Rows are points. Examples show where two turns around zero, p and q, send a point. Where does a point land after both, in the order given? Backwards means that the second turn is done in reverse. Each puzzle has new turns, and all numbers are rounded.

Turn p:
[-16 -16] -> [ 10 -20]
[-40   6] -> [-19 -36]
[56 11] -> [ 8 56]
Turn q:
[ 33 -16] -> [34 14]
[20 50] -> [-24  48]
[-47 -10] -> [-24 -42]
[ -5 -24] -> [ 15 -20]
Where do these land?
q, then p: [56 26] -> [-50  36]
p, then q: [-40 -40] -> [ 54 -15]
p, then q backwards: [-8  8] -> [-10   4]
p, then q: [-8  6] -> [ -1 -10]

Turn p:
[14 50 -2] -> [-25  43  14]
[ 14  -7 -20] -> [ 17  12 -15]
[22 13 55] -> [ 1  1 61]
[-15   4 -39] -> [ -9   9 -40]
[-34 -60   6] -> [ 17 -64 -19]
Turn q:
[-33   3  -7] -> [ 14  10 -29]
[ 80   1 -49] -> [-10 -81  45]
[ -5 -13  20] -> [-16  19  -1]
[-34  25  29] -> [26 44 -6]
[ -8 -15   7] -> [-13   9  -9]
Where do these land?
p, then q backwards: [37 35  0] -> [-6 13 49]
q, then p backwards: [29 -7 29] -> [ 2 30 29]
p, then q: [-26   6  21] -> [-14  20 -23]
p, then q: [ 23 -37 -49] -> [  5 -61  23]
p, then q backwards: [-62   2   0] -> [ 14 -53 -29]

Turn p:
[-16  -7  27  51] -> [35 25  9 41]
[ 37  20 -36  42] -> [-40  55  -9  14]
[ 37 -39  14 -42] -> [ 19 -11 -42 -51]
[  4  45 -16 -35] -> [-38 -11  32 -31]
[-36  -7  42 -14] -> [ 43 -31  22   2]
[-26 -11 -31  -2] -> [-20 -25 -11  24]
Turn q:
[ 27 -10 -16 -30] -> [ 26  20 -12 -28]
[ 25 -35  19  -3] -> [  4 -18 -37 -23]
[-18  62  49 -39] -> [-22 -20  74 -41]
[-39 -16 -20  12] -> [-29  24 -10  29]
[-19  41 -22  45] -> [ 6 -4 33 58]
[ 24 -42  -9  14] -> [ 14  -3 -49   3]
Where do these land?
q, then p: [29  2 28  8] -> [  8  -9 -38 -12]
q, then p backwards: [ -7 -29  18   1] -> [ 10 -13 -27 -15]
p, then q: [-10   1 -84  -2] -> [-57  33  -5  53]
q, then p: [-12  15  48  21] -> [ 38 -26 -24  21]
q, then p: [  3  -5 -66   0] -> [-31  50  29  -4]
q, then p: [ -4  16  55 -29] -> [ 33 -51  -7 -20]

Turn p:
[ 27  20  22 -43 -72  -7] -> [-27 -34  17 -61 -40  34]
[-18 -41 -59  -9  15  -1] -> [-22 -25 -26  19  38 -46]
[12 -7 37 10  9 20] -> [ 34   5  17   6 -25  -2]
[ 60  28  38  12  35 -14] -> [64  4 20 -6 13 51]
[-30  -9  42   0  32 -14] -> [  7  30  49  23   3 -11]
[-28  10 -33   0  12  18] -> [-24   3 -26  33   4  -5]
[-23  -1 -47  29 -31  -2] -> [-32  17 -51 -15   6 -21]
Turn q:
[-24 -34  14 -44  19   9] -> [30 20 19  8 15 48]
[-29 -35 -38  -3  -1 -23] -> [ 29 -48  -3 -10   9  27]
[ -4 -19 -41 -34  -9  13] -> [ -5 -18 -23   3  21  46]
[ 45  73  43  25  43 -28] -> [-18  59   6 -51  -5 -77]
[-18  43  12 -35 -38  14] -> [-47   7  26  24  41   1]
[ 36  -4   2  42  -1 -10] -> [ -5  -5 -17 -13 -44 -27]
[ 23 -27 -16  40 -26 -22] -> [ -6 -41 -10 -10 -48  -7]
[ -6 -16  35  18 -35  33] -> [-10   4  19  53 -30  -2]
[-23  20 -12  -9  49  14] -> [ 32  23 -19  -4  42 -10]
Where do these land?
p, then q backwards: [  7   0 -44 -32  19 -19] -> [-28  21 -39 -17 -26   5]
q, then p: [22 25 12 -5 21 21] -> [-22  14 -11   8  14  33]
q, then p: [ 24  15  14  92  17 -27] -> [-34 -10  19 -84  42   3]
p, then q: [ 13 -21 -20  10  -6  18] -> [  0 -22 -11 -23  -7  16]
p, then q: [-18 -31 -24 -23  29  -1] -> [ 44 -12  11 -20 -19 -16]
q, then p: [-66   8  27  16 -97 -10] -> [ 44  69  50 -15 -17 -72]
p, then q: [ 24 -16  21 -31   4   2] -> [  4  15  17   6 -35  21]
p, then q backwards: [ -4  19  14 -27  12  15] -> [ -8 -24  11  -6 -29   7]

Turn p:
[ 38 -31   2 -18 -20  17 -17  -3] -> [ 25 -40  -8   8  19  29   8  -6]
[31 -6 -4 16 21  3 10 -2] -> [ 32  12  14 -17   4  11   6  -2]
[-13  26  24  -3 -30  26  35  -3] -> [  1   9  -5  42 -20  -3  -6  44]
[-29  48  21 -31 -12  11  23 -42] -> [-34  37 -36  29  -7  17 -10  44]
[ -1 -10 -12  35   2 -24 -32   3] -> [ -1  -2  15 -12  -9  -5 -15 -49]
[-29 -32  -9  -5   3   1   2 -17] -> [ -9  -9 -29 -10 -20  -8  25 -12]
[  4 -24  12   6  26  -7 -30  24] -> [-11 -24  31 -28   1   7  11 -19]
[-32  20  11 -23 -15 -34  33 -13] -> [-24  12 -35  -6 -14 -21 -30  34]
[ 32   9 -46  22  24   7 -26  52] -> [ 22   4  52  -5  49 -26  10 -36]
Turn q:
[  9  24 -29  14 -28  14 -12   2] -> [  9  12   8 -29   8 -16 -16  33]
[15 -2  1 16 23 10 24  4] -> [ 18 -15 -28 -10   3  13   1 -12]
[ 21  18 -28 -23 -14 -13  29   4] -> [ 26  21  -7 -19 -14 -26  29   5]
[-31   4  20  -1  34 -47  -1   9] -> [-39  -5  -2   6   3 -12   8 -55]
[-41 -54 -24  -2   1  10 -11 -12] -> [-49  -5   0   5 -23  39  16  28]
[ 14  -9  -6  12 -26 -15 -14 -11] -> [-5 16  5  5 28 -4  8 22]
[-23  21  97  15 -28  19 -15   8] -> [ 10  26  25  54  14  14 -78 -36]
[ 15 -23 -23  -9   1  19 -17  15] -> [  8 -17  21 -15  -2  21  17  23]
[ 22  20  -8 -21  38   2  17 -20] -> [ 22 -33 -23   3 -16 -29  16  -8]
Where do these land?
p, then q: [  9   9  46   4 -17  38  38  39] -> [ 25  27  20 -10  38  48 -12 -35]
q, then p: [  4   3 -15   7  -9 -36 -37  -9] -> [-27   9   9 -36 -17 -16   0  18]
q, then p: [-20  27  -7 -15  12 -35  42  31] -> [ -5  25 -59  10  10  12 -29  12]
p, then q: [ -4   2 -16  -3 -28 -11  -4 -40] -> [-13 -12  -7 -25   5 -15  -1  39]
p, then q: [  4 -35   5   5  26  -6  -4 -24] -> [ 23   9  -2  12 -33  -4  13  24]
p, then q: [ 32 -35   0 -20  -6  38 -38 -26] -> [ 23 -27 -44   2 -21  40   0  31]
q, then p: [-47  -1  -1  -3  10 -12  -5  -5] -> [-30   0 -21  19 -23 -13  -2 -10]
q, then p: [30 55 11 17 21  2 -8  8] -> [  1 -12 -14 -49  22  32 -12 -24]
p, then q backwards: [ -9 -25 -23   9  -9  22  16  26] -> [ 29  14  -4 -34  15 -15   0 -14]

Turn p:
[-22 -33  13  20   3  26 -28   9   8] -> [  5  10 -27   2  -3  -2  30   5  44]
[-15 -40  -9  19  23  -8  26 -18 -52] -> [ -8  -6 -28  40  38  14  30  30 -26]
[  9  31   1 -52   6 -27 -33 -14  27] -> [ 22   6 -14 -45 -19  -2 -46 -29 -21]
[ 39  16  22 -24 -23 -16 -11  41 -27] -> [  8 -13  40 -52  40  -1  -9   0   1]
[-29  57  -3 -63  15  -4  -4  18  33] -> [-14 -28  -8 -45 -39   2 -24 -65 -21]
[ 18   1  28  14 -19  25  14 -30 -25] -> [-19  40  22  -3   4  10  20  30 -11]
[  8 -59  24  35 -19  11  39 -17  13] -> [-30   9  -5  29  -4   2   4  71  29]
[-10 -11  24  94 -28 -23 -11  24   4] -> [ 46 -19  32  22 -18 -30  49  53  36]
[ 28  30 -14 -36  43  19   6  -8  34] -> [-30  19  -8  -5  -7 -32 -42 -46 -16]
[-27   8 -85  -7  -3  -2   2  -5 -14] -> [ 20 -17  -3  56   5  42 -12 -49 -13]
Turn q:
[ 18 -20 -24  11 -65  29   5 -12  11] -> [ 15  46  50 -24 -18 -15 -23  18  -2]
[-17 -16  39   4  18  14  29 -12 -18] -> [-12 -41   4 -25   7 -21  27  12   7]
[-23  73  -2 -22  55 -13  55  -3 -48] -> [-49  -8 -88 -31   5  27  46   6  30]
[-47 -22 -19   6  -8 -15 -35  20  69] -> [ 59   3   7  49  25 -19 -37 -16  35]
[ 34   8  41  19  -6  18 -29  -2   2] -> [-19  -2  40  23  18   8  18  14 -33]
[  8  32 -11  44  26 -21  16  23 -26] -> [ -7  22 -44  14 -11 -10  50  -7 -18]
[-32   7   7   8  45 -43 -24 -16  15] -> [-10 -34 -34  54   2 -12  -5 -12  21]
[ 29   1 -15 -37 -15  47 -20 -34  36] -> [  2   8  32  -4   6  38 -52  50  -2]
[-27 -18 -21 -29 -35   4  36  59 -44] -> [ 25  22 -13 -77  11  -8   4 -54   4]
[ 39 -42 -11  27  -6  18  15  36 -33] -> [ 29   9  11 -34 -22 -17  21  -8 -60]
[ -5  16  -3  -6   9  -4 -32 -35  -9] -> [-37  -4  -9  22   3  -1 -27   9  -1]
[ 23 -19  19 -24 -17 -36 -14 -23  44] -> [  5 -21  44  33 -27  28 -20 -11  22]
Where do these land?
q, then p: [ 71  -6 -96  26 -35 -25  -1 -10 -22] -> [ 46  23  93 -31 -11  59  21 -27 -20]
p, then q: [-34  22  28  31 -12  49   3   4 -26] -> [  2   2   6 -41  -4  -1  42  18  53]
q, then p: [ 11 -19 -58 -14  97 -32   6 -11  21] -> [ 38  17  31  64  47  37 -22  -9  64]
q, then p backwards: [-26 -11  13 -25 -20 -43  36  -5 -19] -> [-22  16   7 -16  -3  31 -19  44  34]
p, then q backwards: [-12  17  32 -11 -31  10 -14 -11  16] -> [ 24  -3 -14 -13 -23   0  40  -8  -9]
q, then p: [-21 -10  32 -14   6   4 -24 -19 -16] -> [ 10  -9 -49   0   0  -2  14  14   4]
q, then p: [-29 -10  24  -5  -4 -31 -12  48 -14] -> [ -6  33 -29  26  -7  -7 -19  25 -38]
q, then p: [46  8 25 -6 16 76  3 11  9] -> [-51 -19   1 -27  59 -14  35 -22   7]
p, then q: [ 21   3 -58 -35  -7  13   3  -6  29] -> [-28   4  15  44  22 -23 -33  29 -13]
p, then q backwards: [-27 -23  32  32 -29  -4   4  -4  13] -> [ 15   9   2  14  15   5  47 -29  25]
q, then p: [  0  30  25  20  18 -17  -3   3  10] -> [-18 -14   4  38 -13 -13  15  11   0]
